Each row of a before or after table is a point. One or more steps were done to the points. Then noise was added and the rows were shuffled. The steps act on columns, c1 being the first. What was done? A step turns or swaps two columns, mirrors them in a line or flattens them onto one, adds a multiple of one to another, or multiplies or shifts one. Angles are multiples of 10 degrees, from the lower column toward the higher: turns from -170 to 170, lines from 10 to 170 but not 90. Use the fewest steps. Two steps may share a column if one is a turn and the other turns, adds or multiplies; they go together, in the order done. Otherwise the lowest column goes first.

Before (11 x 3)
[[-0.37 -0.29 -0.20]
 [ 0.10  0.01  0.35]
 [-0.15  0.40 -0.16]
 [-0.44 -0.18  0.60]
 [-0.05  0.22  0.21]
 [-0.41  0.57 -0.10]
 [ 0.63 -0.04 -0.08]
 [-0.30 -0.23  0.39]
 [ 0.37  0.35 -0.03]
 [ 0.55  0.05 -0.24]
 [-0.49 -0.28 -0.27]]
After (11 x 3)
[[-0.99  0.57 -0.10]
 [-0.96 -0.29 -0.21]
 [ 0.04 -0.04 -0.11]
 [-0.67  0.25  0.20]
 [-0.90 -0.22  0.39]
 [-0.76  0.44 -0.17]
 [-1.00 -0.17  0.58]
 [-0.48  0.01  0.39]
 [-1.09 -0.29 -0.24]
 [-0.23  0.36 -0.01]
 [-0.04  0.06 -0.25]]
Steps: shift c1 by -0.60

Before (8 x 6)
[[-0.44 -0.10  0.29 -0.44  0.11  0.23]
 [-0.11 -0.32  0.24  0.08 -0.27 -0.60]
 [ 0.25 -0.06 -0.17 -0.39  0.01  0.22]
 [-0.45 -0.71  0.21 -0.08  0.22  0.17]
 [-0.24 -0.38  0.60  0.13  0.34  0.37]
 [-0.11 -0.13 -0.07  0.26 -0.01  0.25]
 [-0.24 -0.77  0.60 -0.14 -0.11 -0.07]
 [-0.20 -0.05 -0.02  0.24 -0.31  0.07]]
After (8 x 6)
[[-0.10 -0.80  0.63 -0.73 -0.14 -0.23]
 [ 0.19 -0.73  0.24 -0.25  0.26 -0.44]
 [ 0.25 -0.13 -0.05  0.31  0.00 -0.11]
 [ 0.20 -0.08  0.30 -0.70  0.13 -0.41]
 [-0.60 -0.32  0.23 -0.14 -0.26 -0.11]
 [ 0.38 -0.39  0.64 -0.44  0.35 -0.24]
 [ 0.10 -0.04 -0.04  0.28 -0.30 -0.22]
 [ 0.21 -0.06 -0.14 -0.20  0.02  0.25]]
Steps: swap c1 and c6; add -1 times c3 to c4

Before (12 x 8)
[[-0.16  0.34  0.52  0.58  0.20  0.17  0.33  0.29]
 [ 0.06  0.00  0.51 -0.24 -0.12  0.06  0.24 -0.14]
 [ 0.18 -0.10  0.41 -0.21  0.39  0.80  0.09 -0.55]
 [ 0.31 -0.15  0.17 -0.08 -0.35  0.41  0.41  0.39]
 [-0.53  0.32 -0.19  0.00 -0.52  0.67 -0.31  0.21]
 [-0.50 -0.18  0.41 -0.02  0.03  0.07  0.07  0.27]
 [ 0.11 -0.30 -0.09 -0.15  0.12  0.28  0.16 -0.12]
 [ 0.20 -0.34  0.45  0.12  0.41  0.56  0.11  0.02]
 [-0.14 -0.42 -0.23  0.38 -0.13 -0.03  0.26 -0.22]
 [-0.08 -0.38  0.47  0.67  0.01  0.11 -0.28  0.16]
 [ 0.17 -0.26 -0.35 -0.09  0.24 -0.03 -0.20 -0.35]
 [-0.63  0.43 -0.34  0.62 -0.36  0.54 -0.27  0.41]]
After (12 x 8)
[[-0.55 -0.13 -0.23  0.08  0.59  0.68 -0.33  0.20]
 [-0.64 -0.26 -0.32  0.74  0.47  0.51 -0.27  0.41]
 [-0.53  0.17  0.40  0.07 -0.09  0.07  0.09  0.25]
 [ 0.10  0.21 -0.07 -0.05 -0.21  0.27  0.16 -0.12]
 [-0.18 -0.38  0.50  0.64 -0.09  0.18  0.33  0.34]
 [ 0.07  0.04  0.52 -0.15  0.11  0.05  0.24 -0.15]
 [ 0.34  0.28  0.17  0.01  0.25  0.39  0.41  0.39]
 [ 0.18 -0.05  0.40 -0.08 -0.40  0.83  0.09 -0.57]
 [-0.15  0.41 -0.22  0.49 -0.04 -0.01  0.24 -0.20]
 [ 0.16  0.18  0.43  0.22 -0.52  0.58  0.10  0.04]
 [-0.05  0.37  0.46  0.79 -0.15  0.09 -0.28  0.14]
 [ 0.18  0.14 -0.36 -0.02 -0.35 -0.06 -0.22 -0.32]]
Steps: turn c2 and c5 by 160 degrees; shift c4 by 0.10

Before (11 x 11)
[[ 0.42  0.13  0.65 -0.27  0.23 -0.03  0.42  0.18 -0.08 -0.55  0.36]
 [ 0.08  0.31  0.10  0.44  0.55  0.14 -0.29 -0.08  0.80 -0.13  0.11]
 [-0.30  0.47 -0.10 -0.29 -0.21 -0.20  0.01 -0.18  0.13 -0.39  0.15]
 [-0.01 -0.01  0.23  0.02 -0.19 -0.29  0.25 -0.19 -0.26 -0.34  0.18]
 [-0.33  0.59  0.50  0.24 -0.03  0.74 -0.40 -0.45 -0.79 -0.02 -0.05]
 [-0.10 -0.15 -0.03 -0.03  0.44  0.04 -0.27  0.09 -0.57 -0.41  0.46]
 [ 0.22  0.10  0.29 -0.27  0.17 -0.27 -0.11 -0.19 -0.33 -0.32 -0.05]
 [-0.08  0.32  0.05 -0.19  0.23  0.40  0.18 -0.41 -0.03  0.16  0.53]
 [-0.13  0.23 -0.57 -0.01 -0.08  1.05 -0.10 -0.26 -0.18  0.20  0.23]
 [-0.36 -0.18 -0.09 -0.25  0.07  0.31  0.05  0.33  0.06  0.09 -0.01]
 [ 0.11  0.33  0.02 -0.15 -0.11  0.33 -0.13  0.06 -0.27  0.23  0.63]]
After (11 x 11)
[[-0.03 -0.23 -0.27 -0.01 -0.25 -0.13  0.25 -0.03 -0.40 -0.03  0.15]
 [-0.28  0.51 -0.60 -0.25  0.00  1.18 -0.42  0.08 -0.59  0.64 -0.06]
 [-0.36 -0.03  0.28  0.26  0.07  0.20 -0.01 -0.17  0.07  0.03 -0.01]
 [-0.13  0.08  0.26 -0.01 -0.05  0.54 -0.04  0.58  0.02  0.25  0.21]
 [ 0.07  1.12 -0.11 -0.41  0.58  0.26 -0.30 -0.02  0.39 -0.75  0.11]
 [-0.04  0.70 -0.32  0.13  0.25  0.46  0.15  0.28  0.05  0.11  0.55]
 [-0.28  0.09 -0.08  0.33 -0.18 -0.30  0.00  0.25 -0.26 -0.31  0.14]
 [-0.11  0.50  0.10  0.03  0.48 -0.03 -0.28 -0.07 -0.69  0.18  0.43]
 [ 0.14  0.13  0.05  0.20 -0.07  0.37 -0.09 -0.06  0.04  0.41  0.59]
 [ 0.41  0.50 -0.40  0.30  0.20  0.65  0.43 -0.56 -0.54 -0.28  0.35]
 [ 0.19  0.36 -0.36  0.30  0.15 -0.02 -0.14 -0.11 -0.42  0.03 -0.06]]
Steps: add 1.5 times c5 to c2; add 1 times c3 to c6; turn c3 and c8 by -140 degrees; multiply c4 by -1; turn c9 and c10 by -50 degrees
